Rows are points. Any point is a mix of the corners, with weights that add up to 1. It lies inside the corners' shape when no weight is negative. Say inside or outside, and name the corners with a negative weight.

Corners:
(1): -16 -33 -52
(2):  18 -42 -19
(3): -43  61  61
(4):  63 -17 -95
Points:
 36 -26 -53 => inside
  9 -14 -47 => inside
 11 -12  -2 => outside (1)
-5 -3  4 => inside
 15  -5 -11 => outside (1)
 48 -42 -95 => outside (3)
 -3 -10 -50 => outside (2)

Corners:
(1): -38  26   0   6  29  62   9 -31
(2):  15 -29  20  56  24  47   5   5
(3):  12  35  16 -83 -54 -52  39 -95
(4):  33 -61  18  -7 -20 -40  51  64
(5):  72 -20   1  21 -58  -5  58  20
(6): -62 -13  18  28 -13  60 -20 -27
(7): -41  81  28 -38 -17 -48  16 -68
(8): -16 -20 -27  43 -10  19  -7  -1
(9):  -7  22   1   2  10  62 -50   4
Points:
 -6  12  12  -8 -22 -11  28 -32 => outside (9)
-58  26  29   0  34  35 -15 -18 => outside (3, 5, 8)
 37 -27   1  10 -17  13  23  13 => outside (6, 7)
  6   3  12  -2  -9  14   8 -26 => inside

Corners:
(1): -26 -22   3 -44  27  -4  35  11   3 -19  31
(2):  11 -27 -34 -10  29   5 -27 -53 -11 -34 -84
(3): -20 -22  48 -11  17  31  14  -3   2 -37  70
(4):  -4  -5   8  18  25 -34  10   4  30 -41 -62
(5): -29 -11  10  10   7 -20 -18   3 -19 -16 -46
(6):  10 -20  34 -11 -16  -4  12   7  -9 -44  51
(7):  27   8   0  20 -36   7  15  19  13  28  -2
(8):  -5 -30  45 -24  34  -8   5  13  12   0  95
(9): -39   3   0 -47  11  -9 -21 -19  24 -55 -23
(10):  41  25 -22  32 -19 -24  37 -24  10  15  -1
(11):  44  33 -52  24 -11  17   0   7 -13  14  -5
(12):  26  46  19  -6   1   1   7  -6 -22   1 -29
Points:
 14  -1  -6   0   0  -1   3 -14  -6 -11 -11 => outside (4)
  4  -5   7  11   4  -6   9  -5  -4 -18 -13 => outside (8, 9)
  2 -11  -1 -13  12 -14  11 -11   4 -15 -11 => outside (3, 11)
-11   2  -1 -15   6  -7  -4  -6  10 -27 -16 => inside

Corners:
(1):  37  35 -45 -57 -19 -60  10  -9 -40 -11  31  13 -25  27 -63 -51  19 -11
(2):  -4  -5  -1 -12  20  15  -4 -89 -17  -9   0  11  35  40 -55  -5  23  -6
(3): -10 -49  -3  45   9  11 -10  10  73   6  -7 -34 -13  45  34   7   2  28
(4): -62  -3  44  33 -15  36  25 -16  15 -56  12  34  58 -36   0  46 -12 -29
(5):  19 -44 -22 -16  11  -2  40  11 -11  -2  -9  18  14  18   7  30  23  28
(6):  31 -19 -32   5   9  36 -13  50  68  28 -30  -2   8  41  33  -7 -18  12
(7): -11 -53   6  24   3  40   5  24  33  32 -28  42 -45  16  42  10 -37  52
(8):  -3  21  44 -45  36 -50  46 -13 -19 -15 -22   2   6  -8 -10   2   2 -33
(9): -45  -4  17 -15 -33  15  46 -34  27 -16   8 -21  45 -15 -10 -32   5 -15
(10): -26  21  14 -58  -3   3  43 -23 -21 -72  -5 -28  -3   6 -15  -8  15  -9
(11):  42  -2 -15  49 -20  44  17  29 -32  20 -51  25 -10 -50 -16  39  19  51
(12):   1 -55 -40  40  29  46   2   7  90   6 -57  35  -3 -33  13  32  15  43
(13):  42 -95  -5  89  56  77  17  46  22 -13 -65   7   9 -51  28  31 -19  34
(14):  52   7 -71   5  -7  13   9   0 -38  18  -4  33 -38   4  25 -24  47   0
(15): -19  32  65 -71   4 -47   0 -48 -29 -65  20   3  47 -49 -43 -22  43  -6
(16): -42 -21 -17 -52  16 -27 -58 -19  44 -10   0 -55  12   1   0  -3  -6 -15
(17):   4 -43   6 -33  45  13   4  89  56  31   5 -40 -54  35  34  -8  16 -32
(18):   1  -2 -51  35  30   6  38  21 -31  10 -36  43  31 -22 -21  -5  44  44
(19):  -9 -10  32 -26 -23 -21   8  12 -33 -48 -30 -12  24   6 -22 -24  38 -52
Points:
 16 -10  -8   5   2  10  12  -3 -13   0 -34  18  20 -25 -22   4  12  24 => outside (3, 4, 10, 14, 17)
  8 -16 -21 -17  12  16  11  -9  14 -13 -12  -2  11  17  -9  -7   8 -23 => outside (3, 7, 11, 15, 18)
 -5 -17  -8  -4   4  13   5   2  29  -2 -14  -6  10   8   5  -4   3   5 => inside
 -7 -46  12  19  14  22   9  20  34  -7 -27   6  -1 -29  27  25   4   4 => outside (1, 2, 6, 10, 18)
  2 -16  -1  -3   5  10  20   0 -13  -4 -20   4  -2  -8   1   2  17  17 => outside (1, 4, 6, 12)
  8 -26 -13  -6   3  17   7   1   8  -9 -12  -5 -16   1   2  -5  17  11 => outside (4, 6, 8, 18)
-18 -14  14  -9   5   2  19 -11   7 -20  -7   0  17  -6 -12   2  12  -4 => outside (6, 14)
  6 -18   1   6   5  14  11  -2   9 -11 -25  10   5 -12  -3   9   6  12 => outside (17, 18)

Corners:
(1): -18   8  14   9  -8  -5 -54 -44 -46  30 -39 -26 -29 -10 -58   0   6 -49  31 -21
(2): -90  31  30  -5  -1 -15 -60 -25 -67  80 -20  48  -8 -47  33  31 -16  -8  17  -3
(3):  -9  10 -42  61 -39 -35  16 -14  -3  41  40 -26 -33  25 -22   3  36  13 -18  56
(4):  35   8 -41  20   1 -43  11  51 -73  39 -19 -57  64  34 -51 -15   3  20 -15   2
(5):  34   7  13 -22   7  31  19  10 -17 -42  73 -24  18 -11  29  13  46  -9 -74 -16
(6): -17  61 -33 -39 -12  37  65  -7  -5 -42  22  -9 -13 -30  18  35  56 -12 -13 -54
(7): -27  26 -11 -14  27 -62 -32 -16  25   0 -28 -45  32  74  -9 -40  14  34 -49 -12
(8):  19   6 -16 -35   6 -28  12 -54 -38  36 -35  -6 -61 -50   8  25 -37  25 -21   9
(9): -55 -19  13 -35 -18 -58 -20 -18 -52  31 -75  17 -60  46 -12 -15 -37 -28  19  -2
(10):   4  12 -46  26  36 -35 -11  33  11  15  14 -29  35  32  12 -21 -75   5  37  44
(11): -14 -18  43  -6  -8 -21  36  -1   3 -70  11 -12  30 -28  24  94  56  27 -29  18
(12):  21 -26 -13 -32 -58  46   3 -17  50 -16  13  -1   4 -11  42  58  38  14  -1  -6
(13):  14  28  -4  13  -9  21  23  52   0 -17 -10  -6 -28   0  27  52  24  33 -33 -37
(14): -43   5 -34  -2  18  32 -14  -7 -35  11 -69  23 -21  -9 -23   1 -10 -48 -46 -18
(15):  19   3   2  23  10 -10  33   5 -14 -26 -17   9  52  45 -44 -24   3  28   7  30
(16):  25  14 -19  -2  22 -55 -55 -24 -17  34 -22  54 -18  35 -50  39  24 -23  13 -44
(17):  -6  37  -3 -25 -26 -17  34  41  29  23  16   5  24  19 -66 -19  13 -16 -29  33
(18):  52  34   7   0 -11   5  29  17  17 -56  -2  33 -14 -59  32 -12  95  23 -41   6
(19):  -9 -38 -55  36  45 -43  18  38  31  37   3 -45  35  27 -20 -74  -1  59 -12  25
(20): -21  -7 -66  16 -37  12 -15  35 -15  15  17  -4  32  23 -63  -9 -10  83 -25  22
(21): -32   1 -17  30 -31 -47  -8 -21 -38  35 -64  28  -4 -40  -4  36 -63 -27  10 -40
Points:
 -3  10  -7   2  -3 -15   3  -3 -13   7  -8  -2  -1   1  -3  11  14   2 -13   1 => outside (20)
 -2  14 -39  11  -9  -3  33  18  11 -11  13 -11  10  -2 -14  -3   7  34 -37  14 => outside (1, 2, 4, 9, 12, 16)
 -8   3 -14  -4   3 -15   0   9 -16  11 -12 -10  15  12 -11   3  -6   7  -6  -2 => outside (3, 18)
-15  12 -13   0  -8 -16  -2   0 -12  17 -17   2  -1  -1 -13   8   5   7  -7   1 => outside (5)
  5   4  -5  -5  -3 -19  12  -1  -7  -7 -15 -10  -3   9  -7  13  14  -2 -15  -1 => outside (2, 20)
 -7  15   6  -5  12 -19   2  -2 -10  -6 -10   4 -15   3   1  15  23  -2 -19  -6 => outside (4, 12, 20, 21)
-12   2  -7   7  -2 -15 -11 -11  -3   8  -2   5   8  -5  -6   6   5   4 -24  12 => outside (4, 6, 9, 13)
